Each row of a before or after table is a point. One or more steps were done to the points. Then noise was added and the rows were shuffled. The steps act on columns, c1 being the first. Name the steps. A step turns or swaps two columns, mirrors them in a line or flattens them onto one, adds a multiple of one to another, or multiplies or shifts one. Angles are multiples of 10 degrees, from the lower column toward the higher: turns from -170 to 170, lines from 10 to 170 but not 90. Use the fewest steps. Two steps may share a column if one is a turn and the other turns, adds or multiplies; they go together, in the order done. Otherwise the lowest column goes first.

Before (14 x 3)
55  -13  -5
8  20  26
39  -8  29
-18  20  -20
3  -5  -25
28  -34  11
29  -68  -53
-29  -17  13
15  1  -24
-8  -34  -53
-41  22  17
-24  27  8
-7  -1  6
0  -35  29
After (14 x 3)
39  -8  35
-1  -35  53
29  -68  -6
-41  22  2
-20  20  -33
9  20  12
-7  -33  -29
2  -5  -22
15  0  -25
-9  -1  6
-29  -16  25
-24  27  -11
27  -34  35
55  -14  3
Steps: add -0.7 times c2 to c3

Before (13 x 4)
-26  -13  -23  -31
-16  47  66  7
-28  34  -6  -48
-2  11  14  24
-15  -9  -25  -19
-15  -10  -20  -10
31  22  -19  -1
-2  5  -20  -67
0  -3  -6  -22
48  -26  -21  -21
-62  28  22  26
28  22  -21  -3
36  12  -2  -36
After (13 x 4)
11  25  -15  59
3  -6  -24  15
-10  0  9  -28
-54  41  41  -24
37  22  7  -6
-17  48  -23  33
50  -17  14  29
34  22  1  -5
30  24  21  30
4  3  -4  22
5  -1  -29  20
-4  -1  -35  33
-63  17  -25  -35
Steps: turn c1 and c3 by 40 degrees; mirror c2 and c4 in the line at 170 degrees

Before (13 x 8)
-8  14  -22  22  -3  -13  -21  15
-18  14  -3  -9  35  30  -4  16
-14  27  -25  13  4  39  15  18
-8  -30  41  3  -11  0  -35  9
-9  9  -30  0  5  20  -42  -14
4  1  -32  13  -15  -7  27  11
-10  30  3  -45  33  12  -19  6
15  10  7  -54  17  -3  -39  -34
-8  20  65  -2  -18  -8  -17  -30
74  22  23  -2  -9  -13  -52  9
-5  21  -23  -9  -29  8  -6  19
-9  10  -34  7  -5  9  -46  -4
-3  -95  -27  -40  9  9  -42  -16
After (13 x 8)
-8  -29  35  3  -42  0  -35  -22
3  2  -34  13  -15  -8  26  -1
-8  22  72  -3  -1  -6  -18  7
-20  14  -8  -8  48  30  -1  -14
-2  -97  -20  -41  -87  9  -43  25
76  20  19  -1  14  -12  -53  -18
-4  22  -27  -9  -7  8  -6  -10
-10  31  -2  -44  64  13  -16  -4
-14  27  -28  12  31  39  15  -7
-6  12  -24  21  13  -12  -21  -5
14  9  18  -54  27  -2  -39  28
-10  8  -23  0  16  19  -43  23
-8  11  -31  9  5  12  -47  16
Steps: add 1 times c2 to c5; mirror c3 and c8 in the line at 170 degrees

Before (8 x 11)
-39  -11  4  -3  10  22  48  -13  4  40  -9
46  -53  46  -28  10  -24  27  -35  6  -28  -29
21  -42  -18  -30  50  -32  -25  -50  -3  17  27
-2  -1  -24  16  26  -22  -13  6  -9  35  38
18  21  22  -14  -13  -25  -3  -32  20  -18  19
8  12  -10  -18  28  -31  13  14  -54  -29  22
-32  -1  13  37  15  -60  -35  -56  -10  14  -2
-23  -29  50  6  -13  -13  -15  6  -29  -36  -20
After (8 x 11)
-28  -10  57  6  -26  -13  -15  6  -18  -36  -12
-30  3  11  37  -13  -60  -35  -55  12  14  10
33  -34  62  -28  4  -24  27  -35  11  -28  -43
23  28  14  -14  22  -24  -3  -32  -9  -18  12
12  -10  -22  16  -13  -22  -13  5  24  35  37
15  8  -14  -18  -57  -31  12  14  19  -30  19
-40  -9  7  -4  3  23  48  -13  10  40  4
29  -45  -2  -30  -12  -32  -24  -50  48  17  18
Steps: turn c1 and c11 by -20 degrees; turn c2 and c3 by -20 degrees; mirror c5 and c9 in the line at 50 degrees

Before (14 x 14)
20  -1  25  27  -28  -37  10  -1  -13  -4  51  -11  -19  -34
-21  18  28  7  3  -44  -55  18  26  -22  6  6  -31  -12
16  -15  2  -2  -25  59  20  -17  43  1  -2  -14  -1  29
1  48  -8  5  -23  52  30  -38  2  -35  -15  5  22  25
38  -9  32  25  5  -9  -25  -3  -21  -15  36  27  -21  9
16  -56  -6  31  -6  11  43  -17  -7  27  -35  28  -41  -5
3  1  40  46  -4  -60  -14  19  32  -3  4  22  14  5
26  -11  33  20  13  -24  -2  1  10  -53  4  -14  -7  -15
3  -5  31  49  -8  1  -14  39  -15  -14  7  -6  -9  -13
-4  -35  0  34  48  50  48  -26  24  31  13  6  -31  -5
-4  -27  -42  0  -18  45  8  -33  14  -2  -12  6  48  -1
-19  -67  37  10  -2  55  58  -31  3  18  -16  46  -15  -11
3  13  -29  -36  6  50  35  17  39  -12  -10  22  23  15
35  38  2  -9  -30  58  -2  -25  30  -9  -42  25  43  -22
After (14 x 14)
-7  -29  -44  5  -21  4  8  -58  12  -1  -12  -2  49  1
-18  -68  37  26  -5  14  58  -61  4  20  -23  47  -5  -13
-24  19  30  -12  4  -12  -51  42  25  -18  -4  14  -29  -11
15  -15  3  33  -26  24  16  -53  41  4  5  -13  0  29
16  -55  -5  20  -6  -5  45  -18  -8  24  -22  33  -33  -5
18  -2  27  -7  -26  -21  6  30  -15  -5  64  -5  -23  -31
3  4  41  8  -5  -26  -13  56  31  -4  5  21  20  5
2  13  -29  31  7  47  36  -27  40  -12  -10  15  25  18
26  -11  35  -1  15  -10  -1  18  12  -51  15  -12  -8  -17
2  -5  28  92  -6  30  -12  24  -15  -14  11  -2  -10  -14
35  39  1  20  -30  21  -3  -63  32  -11  -26  18  48  -22
35  -10  30  7  4  -5  -23  6  -24  -15  55  31  -15  8
4  43  -9  10  -23  4  29  -67  2  -33  -14  2  25  22
-5  -36  4  55  48  11  47  -57  23  31  15  10  -30  -6
Steps: add 0.5 times c1 to c11; turn c6 and c8 by -50 degrees; add 1.5 times c6 to c4; turn c12 and c13 by 10 degrees

Before (10 x 18)
3  12  0  -19  -10  -22  18  -22  3  -15  -5  -24  14  -22  -77  1  21  7
13  11  28  15  -9  -4  4  14  6  1  -15  -8  -8  6  5  -2  10  10
6  76  13  16  16  -8  -28  7  16  37  18  -13  -19  11  7  -1  10  16
-23  -4  2  10  -15  7  13  14  22  -14  13  95  -17  6  18  18  -8  -16
11  9  -8  -10  -23  12  -23  2  -2  15  1  -27  -17  -35  -7  6  -12  12
4  -12  4  -1  -15  -6  -5  1  17  -8  12  -25  -11  2  7  -3  40  11
-2  -2  4  -1  36  14  18  8  45  -13  -5  -17  -18  -53  -14  1  29  13
0  6  -11  6  43  -12  -29  -3  33  -12  -4  -12  27  8  -33  5  19  11
-4  12  1  4  -20  33  26  21  6  -9  9  -23  9  0  -2  10  -2  -4
-15  11  15  -2  -15  6  26  -35  -4  -15  5  -14  -8  13  21  6  10  -5
After (10 x 18)
-1  9  -11  5  44  -10  -32  -4  32  -11  -3  -12  27  8  -33  -7  19  10
3  -12  4  -1  -14  -6  -4  -1  18  -9  -2  -27  -11  1  8  16  41  9
-2  -1  5  -1  36  15  16  8  45  -14  -1  -17  -18  -54  -16  -6  28  12
-23  -5  1  10  -14  7  11  14  21  -15  -21  94  -16  5  19  9  -7  -16
13  10  27  17  -10  -3  2  15  7  0  8  -8  -7  7  7  -16  9  10
-4  11  -2  4  -20  33  26  21  6  -10  -14  -21  10  1  -3  7  -2  -4
3  11  0  -19  -11  -22  19  -24  3  -14  -1  -26  17  -24  -78  -5  21  6
6  77  11  17  16  -8  -27  5  16  37  -6  -12  -20  11  5  22  11  15
11  9  -9  -10  -23  13  -25  2  -1  14  -7  -28  -18  -35  -7  -3  -13  10
-16  10  13  -1  -16  6  25  -33  -5  -16  -7  -14  -7  13  21  2  10  -5
Steps: turn c11 and c16 by 110 degrees; multiply c16 by 1.3

Before (14 x 24)
6  -4  4  8  -75  8  9  -22  -5  -15  -23  -26  -26  -36  -7  18  13  -6  16  4  -6  -17  0  -27
2  1  5  -11  27  9  20  23  -23  -11  -16  -18  -8  11  2  1  -3  -9  -19  11  -13  5  -14  -28
-15  -15  38  12  3  12  21  -17  -13  21  -9  -9  0  26  -11  20  -7  19  -1  2  -13  19  -8  5
-27  -4  30  -13  15  21  17  9  -7  -8  -7  -3  -14  -10  -9  11  -23  -5  14  -2  -12  23  4  -32
24  -5  8  -29  14  19  -67  -22  -10  13  -23  -6  -26  -37  -2  -45  7  -7  1  -91  -15  25  -23  -19
-23  -7  22  2  24  -4  18  -20  -23  15  -25  1  -48  -34  -4  6  6  -7  -16  0  -6  12  -9  -27
-21  -10  9  3  25  8  -51  -14  -24  -23  17  -27  9  -28  -10  22  14  12  10  -31  -21  23  -18  -15
-22  -13  11  8  23  5  -3  -3  34  -23  -26  2  1  26  53  -15  11  11  6  7  -4  -6  -1  19
-21  -19  24  -27  10  -1  20  -11  -14  14  9  -21  3  -34  17  14  2  0  14  2  -7  -5  -22  1
8  -21  16  -4  4  -9  23  17  -13  -22  -17  40  -32  0  16  18  -57  22  13  0  -17  -13  7  12
4  -22  28  1  -22  -8  15  -12  -3  14  -23  -23  6  -36  5  17  5  -3  12  5  -27  -18  29  -24
-24  -50  22  -2  23  -76  14  42  18  17  0  88  2  -38  -9  -15  -19  13  9  -3  -21  -4  -28  -26
-18  -1  11  -20  -15  13  18  -4  -11  19  -26  -24  -11  12  50  -5  -65  95  -33  -2  29  -17  -19  -5
-18  -56  18  -16  14  -20  12  -6  35  15  -19  16  -44  -10  47  22  14  -3  -1  -15  -24  37  -24  -31
After (14 x 24)
6  -22  19  -5  3  -6  22  18  -14  38  -16  -22  -35  1  16  12  -61  23  12  0  -17  -12  8  11
-24  -5  12  4  27  -6  17  -19  -23  2  -24  16  -47  -34  -8  22  5  -7  -13  2  -6  11  -9  -29
0  0  4  -12  27  8  21  22  -22  -18  -17  -11  -7  11  2  5  -2  -10  -19  11  -11  4  -12  -28
-20  -57  26  -17  15  -22  11  -6  37  15  -20  17  -43  -11  48  16  14  -4  -1  -10  -24  37  -26  -33
22  -5  -43  -28  14  17  -66  -21  -12  -7  -25  15  -28  -36  0  16  7  -5  0  -92  -16  26  -24  -20
-23  -14  -11  7  22  6  -2  -2  35  4  -26  -22  -1  24  51  12  11  12  8  6  -2  -5  0  18
-28  -5  15  -13  15  22  17  8  -7  -1  -6  -6  -13  -9  -7  29  -24  -4  14  -3  -12  24  2  -31
-18  -1  -2  -19  -14  11  19  -4  -10  -23  -28  21  -12  13  49  14  -63  95  -35  -3  31  -19  -20  -5
-23  -50  -12  -1  23  -76  14  41  17  89  2  17  2  -38  -7  22  -18  13  10  -4  -19  -7  -27  -27
6  -3  17  6  -75  7  10  -23  -4  -26  -25  -13  -23  -36  -6  1  11  -6  15  2  -7  -19  1  -27
-15  -16  26  12  0  12  21  -18  -15  -8  -10  23  -1  25  -10  32  -7  21  0  0  -14  19  -5  5
-19  -10  24  5  25  9  -53  -16  -23  -26  16  -26  9  -28  -9  3  12  13  11  -31  -22  27  -18  -11
-21  -19  18  -28  10  -3  18  -9  -14  -19  9  14  1  -32  17  24  3  0  15  1  -4  -4  -22  1
4  -21  21  2  -19  -6  14  -15  -1  -22  -24  15  7  -36  8  24  7  -4  12  7  -28  -17  29  -23
Steps: mirror c3 and c16 in the line at 40 degrees; swap c10 and c12

Before (11 x 48)
-18  13  33  -1  8  -43  25  26  17  5  1  -6  -10  -11  7  -41  -29  19  44  42  10  32  -11  60  3  -27  -1  3  -38  3  7  -19  4  74  7  36  -6  0  7  6  15  -44  6  -61  11  17  -14  16
23  45  41  -54  0  7  0  -15  -19  -10  13  57  5  -25  23  -34  -45  40  -8  -3  -66  33  -26  18  20  -27  12  36  31  -12  -22  14  44  42  67  71  -17  17  -51  -15  41  -22  -18  -2  5  -7  -18  26
13  19  -34  -3  7  -17  -41  25  -12  29  -18  22  6  -14  -7  58  40  -9  57  21  15  -20  -8  12  -13  28  -12  -5  50  -8  29  -7  -18  -29  -30  -1  -4  -22  8  8  6  39  21  -1  30  -14  19  -11
35  -14  -18  40  -42  -34  -32  11  -10  0  11  8  -15  16  -13  44  47  -20  24  16  53  -47  14  2  -31  13  -16  36  9  -37  27  2  -10  -10  -30  -26  -2  -22  -3  -2  1  64  0  9  -3  -32  10  -32
32  54  20  -78  -15  -20  -4  -35  -13  0  -17  14  -6  -23  -17  -65  -10  -4  -4  -36  -24  33  -9  26  38  -32  -1  23  20  6  3  -2  45  9  32  33  14  1  -13  30  41  -20  13  -10  6  -21  -28  22
-25  -4  -3  -18  -18  -6  -9  -6  -1  -8  -19  -10  12  -24  19  48  44  -23  -13  14  37  -36  0  -3  -20  47  -14  3  1  -48  22  -12  -37  -37  -8  -17  -24  2  -21  6  -8  12  10  -5  -8  -16  3  -19
8  63  52  -55  -11  13  -20  7  -13  -22  12  60  20  -29  -3  -65  -5  -1  -9  -3  -47  37  4  -7  39  -8  -13  2  43  -4  -2  2  47  69  30  27  -36  13  -40  42  5  -17  -16  -11  3  -12  -26  -10
10  12  -44  -10  -19  -18  -3  4  -25  16  -18  13  -31  2  19  40  11  -16  0  0  28  -49  50  -12  -3  42  17  24  45  -10  53  -12  -21  5  -47  -21  -23  -15  12  -19  1  40  13  -10  7  -32  34  -10
3  13  -42  -22  -39  -31  -18  -12  6  -15  21  -15  6  10  -3  30  69  7  9  42  27  -35  47  -3  -26  36  -2  -4  29  -38  10  7  -23  -17  -32  16  -24  -19  3  -2  0  69  13  -15  28  -3  35  1
22  -30  -52  -24  -22  -8  0  -7  3  -6  -19  0  -18  27  12  43  55  5  13  47  29  -34  -14  -7  -33  25  -28  9  33  -1  27  -17  -35  20  -29  -18  -5  19  7  15  -14  53  25  12  12  -35  16  -15
13  24  36  21  -1  -46  24  2  23  18  -65  11  -42  -29  37  -61  -8  22  57  57  -24  -10  -22  55  5  -42  6  -18  -44  2  5  -37  19  35  13  49  -33  -18  19  12  5  22  25  -86  -24  4  -25  -2
After (11 x 48)
-25  -4  -3  -18  -18  -7  -9  -6  -2  -7  -20  -10  13  -24  20  47  44  -23  -12  13  37  -36  1  -3  -21  46  -13  3  2  -47  22  -11  -37  -37  -8  -1  -23  1  -20  5  -9  -24  10  -5  -10  -10  3  -19
4  12  -41  -21  -39  -31  -19  -12  6  -14  21  -16  6  11  -3  30  69  6  8  42  27  -36  47  -2  -26  37  -1  -4  30  -37  9  7  -23  -17  -33  -12  -24  -20  3  -3  0  -46  14  -15  28  53  35  1
13  24  36  22  0  -47  23  4  23  17  -65  11  -42  -29  37  -61  -7  22  57  57  -24  -10  -22  55  6  -42  7  -18  -44  0  5  -36  19  35  12  -28  -33  -16  17  11  4  10  25  -87  -25  45  -25  -2
13  20  -35  -3  7  -17  -41  25  -12  30  -18  22  6  -14  -7  58  41  -9  58  21  15  -20  -8  12  -13  27  -11  -5  49  -9  29  -8  -18  -29  -31  -11  -4  -22  9  7  6  -36  21  -1  30  18  18  -10
35  -14  -18  41  -42  -34  -32  12  -10  1  11  8  -16  16  -13  43  47  -18  23  17  54  -45  14  2  -31  13  -17  35  9  -37  27  2  -10  -9  -30  -7  -1  -23  -3  -2  2  -76  0  10  -4  9  10  -32
10  12  -43  -10  -19  -18  -3  5  -26  17  -18  12  -30  2  19  40  11  -15  2  -1  28  -47  51  -13  -2  40  16  25  46  -11  53  -12  -20  5  -47  -10  -23  -14  13  -19  1  -53  14  -9  7  -2  34  -10
23  -30  -52  -25  -22  -7  1  -6  3  -7  -20  -1  -17  28  12  44  54  6  13  46  28  -34  -14  -7  -34  25  -30  9  33  -2  27  -17  -34  20  -27  -16  -6  18  7  15  -14  -63  25  12  12  5  15  -16
8  63  51  -55  -10  12  -21  7  -14  -23  13  61  19  -29  -3  -65  -5  -1  -9  -3  -49  37  3  -7  39  -9  -12  2  44  -5  -2  1  47  69  30  -25  -37  13  -40  42  4  22  -16  -10  3  -2  -26  -11
-17  13  33  0  8  -44  24  27  16  5  2  -6  -9  -12  7  -39  -30  19  43  42  11  32  -12  60  3  -26  -1  4  -37  4  6  -18  3  76  7  -9  -5  0  7  7  14  59  7  -62  10  1  -13  16
24  46  41  -54  0  8  2  -14  -20  -11  13  57  4  -26  23  -34  -45  39  -7  -2  -66  34  -26  16  21  -28  12  37  31  -13  -21  15  45  42  66  -51  -16  17  -51  -16  40  48  -18  -1  6  24  -19  28
33  54  21  -78  -16  -20  -4  -36  -14  1  -17  15  -7  -23  -16  -65  -11  -5  -4  -36  -21  33  -8  26  39  -31  -1  24  20  6  2  -2  45  8  32  -38  14  1  -13  29  41  23  13  -11  6  -4  -27  22
Steps: turn c36 and c46 by -130 degrees; turn c42 and c46 by 140 degrees
